Rows are points. Each copy is the shape, with its points in the same order, stretched, turned, moved and blurred by noise. Some copies are also mirrored. Which?

Shape:
[[ -7.3  16.3]
 [  3.9  17.8]
 [ 12.8   5.3]
 [  4.9  20.1]
 [  6.1   1.9]
 [ -2.0 -57.5]
 [ -3.8   2.9]]
Copy 1, 7 rows:
[[ 11.2  15.0]
 [ 16.4   6.8]
 [ 16.7  -7.5]
 [ 17.3  14.9]
 [ 10.1  -9.3]
 [-35.5 -59.2]
 [  0.6  -1.4]]
Copy 1 is: only turned
Copy 2, 7 rows:
[[-14.1  10.2]
 [-15.8  -3.0]
 [ -2.3 -13.9]
 [-18.3  -3.8]
 [  2.7  -6.3]
 [ 70.3  -3.3]
 [  2.2   5.4]]
Copy 2 is: mirrored

Shape, 7 rows:
[[  3.3  31.6 -25.0  10.1]
 [ 23.6  10.1  11.3 -20.0]
 [ 15.1  12.9   9.0 -36.8]
 [  0.1   7.6  -8.3  26.5]
 [ -2.2 -32.0  -3.7   4.0]
 [-18.8 -33.7  -8.9   8.8]
 [-17.3  31.9  -0.8  35.8]]
Copy 1:
[[-42.2  -7.0  -6.3  12.8]
 [-17.8 -17.5  27.6 -22.6]
 [-26.9 -13.3  28.4 -36.9]
 [-10.5   2.7 -13.4  21.3]
 [ 21.7  -3.8 -21.5 -11.4]
 [ 21.6  11.2 -35.8  -7.2]
 [-30.2  25.6  -4.9  34.8]]
Copy 1 is: mirrored
Copy 2:
[[ -7.6  19.0 -22.8  14.7]
 [ 33.4   8.7   3.0   0.1]
 [ 28.2  20.0   0.2 -21.3]
 [-13.8 -14.0   2.2  18.9]
 [ -1.0 -34.5   5.3  -3.4]
 [-18.7 -36.5   7.6 -13.0]
 [-33.6  10.5   9.9  29.5]]
Copy 2 is: only turned

Shape:
[[ 18.0  -8.5   3.2  17.3 -17.7  21.1]
 [ 10.1  12.2  19.2  27.2  -0.5  -7.7]
 [-44.0 -24.4 -15.8  21.2  15.4   3.0]
 [  8.1  28.5  25.2   6.3 -25.5  15.5]
 [-39.6  26.6   2.7  22.2  25.3  -3.1]
 [ 18.5   7.5  -8.4  -5.2   1.8 -23.4]
 [-23.6 -17.6  10.0  -6.7   3.1  -4.9]
 [ 18.4 -19.0  14.9  24.9  17.3   6.7]
 [ 10.5  -9.1  29.7  22.2  13.4  35.7]
 [-22.7 -13.0  17.3 -28.7  12.6  12.4]
 [-31.9   6.3  -2.9  -5.1 -16.2  32.0]]
Copy 1:
[[ 20.7  14.9 -21.6   4.0  -7.1  17.2]
 [ 29.3  15.6  -1.4  29.1  10.3 -11.0]
 [-49.4  28.1  18.5  27.5   8.5  21.4]
 [ 41.1  33.9  -5.5 -14.6   2.6 -11.9]
 [-14.8  47.3  22.9  22.8  40.1 -15.6]
 [  0.2 -11.6 -23.9   7.7   2.0 -29.2]
 [-19.8   2.4  21.2   2.5   0.0   6.5]
 [ 20.5  -8.7  -5.3  30.2  17.0  22.8]
 [ 37.0  11.7   2.9   8.5  27.5  38.6]
 [-15.2  -4.3  24.1 -26.4  17.6  14.3]
 [-17.4  48.0   4.2 -27.9   1.8  11.7]]
Copy 1 is: only turned
Copy 2, 11 rows:
[[  9.9  18.3 -25.9  17.2 -37.4   2.0]
 [ 11.2  27.2 -21.8  16.8  11.2 -21.5]
 [-37.5 -10.6  -4.4  27.8   3.2  38.3]
 [  1.5  41.4  -3.1  10.0 -23.4 -38.4]
 [-36.0  18.9   8.6  11.3  38.1   2.2]
 [  7.6  -6.5 -19.7 -21.9   1.1 -24.9]
 [-13.1 -17.7  11.4  11.7  -4.7   3.9]
 [ 29.2   6.3 -21.9  15.0   8.5  18.4]
 [ 24.0  38.7  -8.6  26.9  -9.0  17.8]
 [ -8.0 -17.9  40.4  -2.0 -12.1   6.0]
 [-33.6  21.1  17.7  14.3 -33.0   7.8]]
Copy 2 is: only turned
Copy 3, 11 rows:
[[  7.0 -13.8   1.6  21.3 -21.2  -6.5]
 [ -6.5  12.3  20.8   1.4 -18.0 -23.2]
 [-32.3 -31.2  -0.5 -10.1  32.7  -0.6]
 [ -9.6  19.9  11.5   8.6 -44.1   6.3]
 [-34.4   2.3  30.2 -33.7   7.3   3.1]
 [ 22.7  21.1  -5.5 -17.5   1.2 -18.8]
 [-22.0   7.9  -5.6   7.6  20.6   4.2]
 [  4.7  -8.6  26.4  25.5   6.2 -19.6]
 [ -8.2 -12.6  40.7  40.4  -6.5   5.6]
 [-18.9  17.0   3.8  16.2  24.6  30.4]
 [-24.7 -11.3  -5.3  -1.0 -10.0  33.9]]
Copy 3 is: mirrored

Shape (13 x 8):
[[ -3.6  20.8   3.1 -24.7 -27.1 -11.7   9.4  -2.0]
 [-21.6  -9.9  -0.1  15.6  -0.3  36.5 -13.8   1.0]
 [-37.1  17.0 -22.9 -12.6 -11.2  -0.3   4.3   3.0]
 [-17.7 -18.6   3.3   9.4  21.0 -19.2 -10.9  10.7]
 [ -5.6   7.8  -7.8  13.9   3.8   3.8   8.1  -3.4]
 [-27.2   8.4  -5.8  21.8 -21.8 -14.7  -6.5 -16.7]
 [-11.0 -16.4  -5.1  19.0  13.8  13.8  -3.0  -9.8]
 [ 27.2   9.5 -22.2  -0.9 -19.2   1.8  -5.4   6.2]
 [ 13.8  25.0  29.6   7.4  24.9  23.7  26.0  38.3]
 [ -4.3  21.2  41.5  12.2  33.1 -13.0  16.4   5.3]
 [ -8.5  -5.8  15.8  -4.2   1.1 -25.1  42.6 -17.1]
 [-13.2  56.4  17.5   0.6  29.2  10.7 -29.6  -4.2]
 [ 16.3  41.3   9.0  12.6  27.7  -1.8 -22.1 -28.0]]
Copy 1 (13 x 8):
[[-26.4  20.7  -9.2 -25.5 -15.7   6.4   4.2 -11.2]
 [-13.7 -20.2 -15.9  39.5  -2.3   6.1   2.5   0.7]
 [-49.2  15.6 -29.8   3.1   5.3   2.3  12.7  14.5]
 [-25.4 -17.1  25.9   3.5   6.7  -1.1  12.9  13.7]
 [ -8.1  12.2   1.1  11.3  -3.9  -7.8  15.4   6.1]
 [-35.4   6.7 -12.5  10.2 -19.8 -25.3   0.2  16.3]
 [ -6.5 -11.6   0.2  21.0  -0.3  -8.4  15.9   0.0]
 [ 13.2  11.1 -14.3 -27.9 -11.2  -7.9   0.3  10.8]
 [ 13.3  39.0  38.1  27.9  -1.1  51.1  14.5  -5.4]
 [-21.8  31.5  56.1  20.6  -0.9  16.8  15.0 -11.2]
 [-29.2  19.6  19.0  -1.4 -16.1  -5.9  49.0 -16.4]
 [-32.8  42.9  21.7  19.4  27.1   4.0 -36.3 -11.7]
 [ -6.1  33.8  25.5   5.8  15.8 -26.9 -25.2 -21.0]]
Copy 1 is: only turned
Copy 2 (13 x 8):
[[  4.5  15.9   0.3 -24.9 -23.5  12.9  33.3 -12.5]
 [-23.2  12.9 -38.6  26.2 -14.8 -10.4  17.3  21.5]
 [-32.0   5.0 -13.4 -25.7 -21.6   2.3  19.7   9.8]
 [ -2.7 -14.2  -0.2  15.2 -18.2 -25.6 -10.6   8.9]
 [-12.4  17.2  -5.0   6.7   1.9  -3.9   8.5  12.3]
 [-22.0  20.0   9.8   6.9 -40.3   3.8  14.4  22.5]
 [-19.5   8.4 -14.6  31.6  -2.5 -14.4  -0.1   7.7]
 [  9.7   9.4 -10.1   4.2   1.0  32.4   8.3   1.1]
 [ 25.8  21.1 -25.5 -10.6  34.1 -27.0  25.1  22.9]
 [ 19.4  30.3   5.8  -6.0   4.4 -46.1   6.8  11.7]
 [ -4.2   8.5  32.5   1.6   0.4 -19.6  27.2 -22.2]
 [  5.0  56.6 -37.8 -27.7 -18.5 -28.5 -12.7  23.7]
 [ 11.9  61.1 -13.0  -1.5  -4.2 -14.0 -25.3   4.2]]
Copy 2 is: mirrored
Copy 3 (13 x 8):
[[ -7.2  16.2 -17.2 -26.2 -21.7 -33.4  -4.0  20.5]
 [  1.4 -12.6  -6.5  -8.7   4.6  27.9  26.1  -4.3]
 [ -9.6  21.5 -40.9   4.1   1.7 -13.7   7.9  18.4]
 [-16.3 -14.5  12.0  11.6  32.2   8.0  -4.7  18.9]
 [ -3.4   7.2   5.1   6.3   5.4  -9.8  25.9   2.5]
 [-31.8   2.4 -10.1  17.9 -17.7 -13.1  20.6  19.4]
 [ -4.8 -18.4   7.9  10.1   9.5   8.3  25.9 -13.9]
 [ 17.1  10.4  -0.3   8.0 -29.3 -11.6 -18.2 -13.2]
 [ 29.4  36.1  39.5 -40.4  26.8  16.3  20.5  16.7]
 [-28.3  21.3  49.6 -30.9  29.7 -11.7  27.7  20.8]
 [-11.1  -7.5  10.6  -7.4   3.1 -46.2  30.9  25.0]
 [-48.3  54.2  13.7 -38.2  11.6   6.5   2.2 -11.9]
 [-42.5  32.0  36.9 -15.1  -3.2 -17.7   2.7 -36.1]]
Copy 3 is: only turned
